Rows are points. To make a cloud, some directions were put in groups of two or more. Within a group, all points are equally far from the middle, so they leave a hole (a ring in 2 directions, a hollow ball in 3). The other directions are filled evenly. Then the cloud was stretched, turned, moved and blurred a little. How many holes are there, and how many directions does each take, smallest first?
In the rows, 128 means zero.

Cloud:
[[169 160]
 [179 129]
 [179 142]
 [133  88]
 [117 167]
 [ 94 136]
 [164 166]
 [169 104]
 [160 168]
 [156  95]
 [139  88]
 [ 94 117]
 [ 96 115]
 [ 94 128]]
Holes: 1 (2)

Cloud (19 x 3):
[[ 78 102 111]
 [124 108 192]
 [ 99  85 157]
 [121 166 120]
 [ 98 182 149]
 [162 150 132]
 [132 147 173]
 [113 179  95]
 [159 176 142]
 [140 168 112]
 [114 135 126]
 [125 177  84]
 [ 94 166 128]
 [124 140  99]
 [147 141 163]
 [159 178 107]
 [131 155 183]
 [ 95  70 126]
 [155  92  94]]
Holes: 0

Cloud, 50 rows:
[[ 76 166 135 113  98 143]
 [109  65 115 151 125 142]
 [138 137 166  88 131  92]
 [168 106 131 113 167  94]
 [ 79  92 104  81 133 144]
 [124 135  89 114 160 150]
 [101 103  70 153 103 165]
 [ 83 136  74 134  86 101]
 [ 89 119  88 140 176  81]
 [ 97  77 134 133 147 164]
 [ 94 108 117 149 181 136]
 [103 150 161 144 110 159]
 [142  91  94  86 166  96]
 [ 76 159 164 112 123 129]
 [137  80 130  93 152  92]
 [101 145 114 110 159  99]
 [ 84 127 153 121 105 155]
 [ 73  82 108  76 160 105]
 [ 98 142 100 131 109  81]
 [140 101  81  88 154 111]
 [ 80  93 152 140 175  85]
 [121 143  72 103  91 161]
 [169  87 146 149 151 130]
 [ 97  78 155 106 127 125]
 [ 94  99  80 117  91 107]
 [140  93 137 162  90  91]
 [ 61 115  72 179 105 104]
 [158  78 106  64 154  83]
 [153 139  82 102  78 133]
 [161  60  91 144 111 122]
 [ 78  79  95 158 189 138]
 [126 141  88 124 158 129]
 [129 153 130 155 165 162]
 [ 90  85  84 157 133 159]
 [136 124 143 103 158 168]
 [143  85  73 154 131  89]
 [121 156 130 185 145 137]
 [159  76 128 134 166 127]
 [ 71  97  72 154 118 162]
 [102 110  99 159 103 135]
 [137 126 143  95  89 116]
 [ 69  92 129  91 117 133]
 [119  83  78 128 100 156]
 [ 87 100 127 134 159  81]
 [126 160 102 133 137 109]
 [ 69 150 110 184 119 166]
 [123 131 154 153 172 175]
 [163 138 132 133 104 166]
 [120  74 109 133 147 150]
 [163 138  88 184 133  88]]
Holes: 0

Cloud (81 x 8):
[[138 167  91 146  79 139 129 136]
 [110  87 120 145 123 174 117 134]
 [157 114 157 146 131 133 178 123]
 [135 154 156 153 176 130 112  75]
 [141 114 146 116  80 159  74 120]
 [137 116 108  93 181 103  91  77]
 [121 132 156 163 100 172 151 142]
 [105 101 113 126 124 179 157 164]
 [151  80 147 156 145 125 134 131]
 [ 82 126 101 141 162 148 188  80]
 [135 118 165 131 148 129  94  65]
 [166 130  85 129 148 121 152 101]
 [124  84 150 164 149  96 127  69]
 [148 178 148 111 119 146 153  51]
 [121 173 142 145  74 142 143 119]
 [140 127  77 146  95 154 186 118]
 [129  57 178 142 165 153 168 114]
 [142 121  68 133  84 198 170 120]
 [117 123 101 147 141 144 102  91]
 [149 122  96 128 108 111 137  77]
 [115  86 138 108 144 176 126  71]
 [ 92 143  81  95 103 128 158  95]
 [ 84 117 178  86 124 125 171 137]
 [134  70 144 168 113 143 103  80]
 [105 122 177 125  87 151 197 115]
 [113 128  83 142  85 135  96 143]
 [152 127 180 176 167 162 122 162]
 [122  82  83  66 165  98 120 110]
 [ 96 124 139 136 119 141 104  52]
 [143 143 109  78 130 119 198 143]
 [ 96 132 160 129 168 108  91 125]
 [160 106 132 142 146 156 112 147]
 [111 149 155 107  84 133 173 113]
 [ 99 173  89  83  80 136 190 133]
 [164 125 119 183  52 121 108 122]
 [ 82 182 128 110 107 207 141 123]
 [137  62 171  99 146  99 146  76]
 [124  99 149 122  96 183 188  65]
 [148 101 129  91  85 151 118  75]
 [123 130 171 136 129  98 101 135]
 [127 147  83 140  43 121 141 142]
 [ 61 121 138 135 109 150 128 106]
 [ 86 167  94  98 121 170 188 143]
 [158 108 149 149 115 145 129  84]
 [136 104 135 157 153 100  92 116]
 [163 102 137 173 173 177 130 111]
 [160 156  97 140  72 152 173 154]
 [162 160 137 108 115 130 169 125]
 [123  73 140 129  66 111 133 138]
 [125  79  94 109  85 121 163 112]
 [113 123 165 165  98 147 190 120]
 [156 159 123 134 130 155 145  55]
 [160  98 185 151 123  83 137  99]
 [129 125 154 143  67 146 120 101]
 [144 133 204 140 193 159 133 154]
 [ 61 121 130 141  93 141 142 131]
 [144 105  89 102 162 117 129  97]
 [ 91 103 150 142 142 160 161 143]
 [151  92  72 159 159 155 193  79]
 [ 83 130  78 146 149 138 128 105]
 [ 96  93 112 125 148 164 101  50]
 [102 134 115 104 110 169 140  46]
 [122 146 124 146  81 145 114 103]
 [103 107 108 134  55 148 104  95]
 [130 119 119 153  72 144 121  99]
 [148  87 146 142 123 147  84 110]
 [106 145 107 158 163 149 162  90]
 [200 165 121  91 118 157 141 135]
 [139 139 148  99 172 114  86 108]
 [129 190  83 103  93 162 142  68]
 [100 120  95  98  76 112 133 110]
 [ 53  91 144 155 131 140 169 145]
 [133 107  80 110 122 154 173 126]
 [151  97 113  89 101 180 168 120]
 [173 172  71 134  93 152 113  91]
 [ 88 105 135 161 130 116 174 120]
 [133 105 154  82 124 187 123 145]
 [206 123 149 132 144 147 162 107]
 [156 157 171 105  93 120 179 162]
 [119 118 142  81 162 191 140 177]
 [149  87 141 115 154 135 174 155]]
Holes: 0
